Every row gives one point. Each copy is the shape, with its points in the same order, turned, moved and blurred by noise. Some copies are also mirrored. Which?

Shape (7 x 2):
| -0.005 | -0.014 |
|  0.002 |  0.094 |
|  0.014 | -0.028 |
|  0.012 | -0.004 |
| -0.004 |  0.012 |
| -0.004 | -0.020 |
| -0.016 | -0.015 |
Copy 1, 7 rows:
| -0.006 | -0.009 |
|  0.091 |  0.064 |
| -0.001 | -0.029 |
|  0.023 | -0.010 |
|  0.019 |  0.014 |
| -0.001 | -0.010 |
| -0.004 | -0.001 |
Copy 1 is: only turned
Copy 2 (7 x 2):
|  0.010 | -0.001 |
| -0.079 |  0.052 |
|  0.027 |  0.019 |
|  0.012 |  0.012 |
| -0.014 |  0.010 |
|  0.019 | -0.003 |
|  0.011 | -0.012 |
Copy 2 is: only turned
Copy 3, 7 rows:
| -0.013 | -0.014 |
|  0.008 |  0.089 |
|  0.011 | -0.025 |
|  0.011 | -0.005 |
| -0.004 |  0.011 |
| -0.011 | -0.018 |
| -0.018 | -0.014 |
Copy 3 is: only turned

Shape, 10 rows:
|  0.028 |  0.032 | -0.025 |  0.021 |
| -0.004 |  0.020 |  0.021 |  0.042 |
| -0.005 |  0.065 |  0.001 |  0.026 |
| -0.023 | -0.012 | -0.022 |  0.010 |
| -0.042 |  0.019 | -0.033 |  0.000 |
|  0.032 | -0.005 | -0.032 | -0.011 |
| -0.014 |  0.030 |  0.022 |  0.010 |
|  0.009 | -0.035 |  0.008 | -0.035 |
|  0.025 | -0.056 | -0.003 | -0.001 |
| -0.054 |  0.006 | -0.031 | -0.052 |
Copy 1 (10 x 4):
| -0.015 | -0.006 | -0.033 |  0.021 |
| -0.016 |  0.038 |  0.011 |  0.024 |
| -0.002 |  0.042 | -0.034 |  0.003 |
| -0.018 | -0.012 |  0.022 | -0.018 |
| -0.012 | -0.003 |  0.001 | -0.043 |
|  0.000 | -0.046 | -0.004 |  0.018 |
|  0.011 |  0.032 |  0.008 |  0.004 |
|  0.028 | -0.040 |  0.047 |  0.012 |
| -0.008 | -0.048 |  0.051 |  0.034 |
|  0.027 | -0.024 |  0.017 | -0.069 |
Copy 1 is: only turned
Copy 2 (10 x 4):
|  0.002 | -0.011 | -0.031 |  0.029 |
|  0.053 | -0.027 | -0.021 |  0.009 |
|  0.053 |  0.000 | -0.050 |  0.032 |
|  0.009 | -0.024 | -0.029 | -0.032 |
|  0.018 |  0.008 | -0.055 | -0.038 |
| -0.027 | -0.008 | -0.002 |  0.013 |
|  0.057 |  0.002 | -0.012 | -0.001 |
| -0.002 |  0.003 |  0.030 | -0.028 |
| -0.015 | -0.037 |  0.030 | -0.024 |
|  0.005 |  0.049 | -0.026 | -0.067 |
Copy 2 is: mirrored
Copy 3, 10 rows:
|  0.018 |  0.010 | -0.030 |  0.024 |
| -0.028 |  0.043 | -0.010 |  0.008 |
|  0.016 |  0.056 | -0.027 |  0.000 |
| -0.025 | -0.011 | -0.028 | -0.025 |
| -0.001 |  0.005 | -0.044 | -0.046 |
|  0.013 | -0.035 | -0.011 |  0.011 |
| -0.007 |  0.038 |  0.002 | -0.017 |
| -0.013 | -0.038 |  0.033 | -0.021 |
| -0.038 | -0.049 |  0.015 |  0.009 |
|  0.016 | -0.020 | -0.016 | -0.083 |
Copy 3 is: only turned
Copy 4 (10 x 4):
|  0.029 |  0.005 | -0.005 |  0.020 |
| -0.014 |  0.022 | -0.020 |  0.052 |
|  0.010 |  0.048 |  0.015 |  0.040 |
| -0.026 | -0.001 | -0.030 | -0.010 |
| -0.018 |  0.028 |  0.000 | -0.025 |
|  0.013 | -0.043 | -0.008 |  0.000 |
| -0.031 |  0.021 |  0.008 |  0.041 |
| -0.044 | -0.061 |  0.002 |  0.006 |
| -0.027 | -0.061 | -0.047 |  0.018 |
| -0.059 |  0.008 |  0.026 | -0.053 |
Copy 4 is: only turned

Shape:
|  0.012 |  0.025 | -0.046 |  0.018 |  0.054 | -0.015 |
| -0.013 |  0.032 |  0.037 | -0.038 | -0.047 |  0.060 |
| -0.011 | -0.018 |  0.007 |  0.012 |  0.007 | -0.025 |
| -0.031 |  0.018 | -0.039 |  0.020 |  0.024 |  0.000 |
| -0.011 |  0.026 | -0.020 |  0.018 |  0.031 | -0.046 |
|  0.021 |  0.014 |  0.044 | -0.001 |  0.018 |  0.041 |
| -0.004 |  0.023 | -0.038 |  0.031 |  0.008 |  0.018 |
|  0.016 |  0.012 | -0.050 | -0.005 |  0.011 | -0.019 |
|  0.002 | -0.012 |  0.055 | -0.033 | -0.020 |  0.034 |
|  0.010 | -0.008 | -0.043 |  0.032 |  0.024 | -0.012 |
| -0.046 | -0.001 | -0.009 | -0.047 | -0.001 |  0.039 |
Copy 1 (11 x 6):
|  0.007 |  0.007 |  0.007 | -0.028 | -0.060 | -0.025 |
| -0.055 |  0.021 |  0.037 | -0.018 |  0.075 |  0.035 |
|  0.010 | -0.009 | -0.011 |  0.030 | -0.002 |  0.003 |
|  0.002 |  0.033 | -0.025 | -0.026 | -0.020 | -0.013 |
|  0.026 |  0.026 |  0.009 |  0.008 | -0.042 | -0.016 |
| -0.065 | -0.012 |  0.038 |  0.008 |  0.010 |  0.000 |
| -0.018 |  0.022 | -0.017 | -0.033 | -0.030 |  0.011 |
|  0.025 | -0.005 |  0.006 | -0.035 | -0.028 |  0.014 |
| -0.040 | -0.021 |  0.022 |  0.019 |  0.065 |  0.022 |
|  0.006 |  0.000 | -0.021 | -0.015 | -0.047 |  0.001 |
| -0.009 |  0.011 | -0.010 | -0.036 |  0.062 | -0.014 |
Copy 1 is: mirrored
Copy 2, 11 rows:
|  0.036 | -0.043 |  0.029 |  0.024 |  0.059 | -0.011 |
| -0.042 |  0.019 |  0.006 | -0.044 | -0.030 | -0.073 |
|  0.012 | -0.007 |  0.008 |  0.007 |  0.001 |  0.024 |
|  0.041 | -0.045 |  0.026 | -0.003 |  0.010 | -0.017 |
|  0.034 | -0.019 |  0.047 |  0.004 |  0.036 |  0.015 |
| -0.057 | -0.024 | -0.003 | -0.019 |  0.015 | -0.021 |
|  0.036 | -0.038 |  0.001 | -0.017 |  0.026 | -0.032 |
|  0.043 | -0.002 |  0.014 |  0.026 |  0.034 | -0.029 |
| -0.057 |  0.014 | -0.004 | -0.010 | -0.029 | -0.019 |
|  0.044 | -0.035 | -0.006 |  0.021 |  0.036 |  0.001 |
| -0.006 | -0.017 |  0.025 |  0.009 | -0.052 | -0.057 |
Copy 2 is: mirrored
Copy 3, 11 rows:
| -0.059 | -0.013 | -0.001 | -0.019 | -0.002 |  0.046 |
|  0.007 |  0.042 | -0.010 |  0.083 |  0.029 | -0.042 |
|  0.023 | -0.005 | -0.004 | -0.011 |  0.007 |  0.026 |
| -0.026 | -0.015 | -0.002 |  0.024 |  0.009 |  0.057 |
| -0.019 | -0.029 | -0.023 | -0.021 |  0.019 |  0.039 |
| -0.009 |  0.020 | -0.006 |  0.029 | -0.032 | -0.034 |
| -0.035 | -0.017 |  0.026 |  0.030 |  0.009 |  0.030 |
| -0.037 |  0.008 |  0.017 | -0.013 |  0.035 |  0.035 |
|  0.033 |  0.049 | -0.009 |  0.033 | -0.002 | -0.036 |
| -0.021 | -0.013 |  0.029 | -0.011 |  0.001 |  0.046 |
|  0.002 |  0.058 | -0.018 |  0.061 |  0.019 |  0.032 |
Copy 3 is: only turned
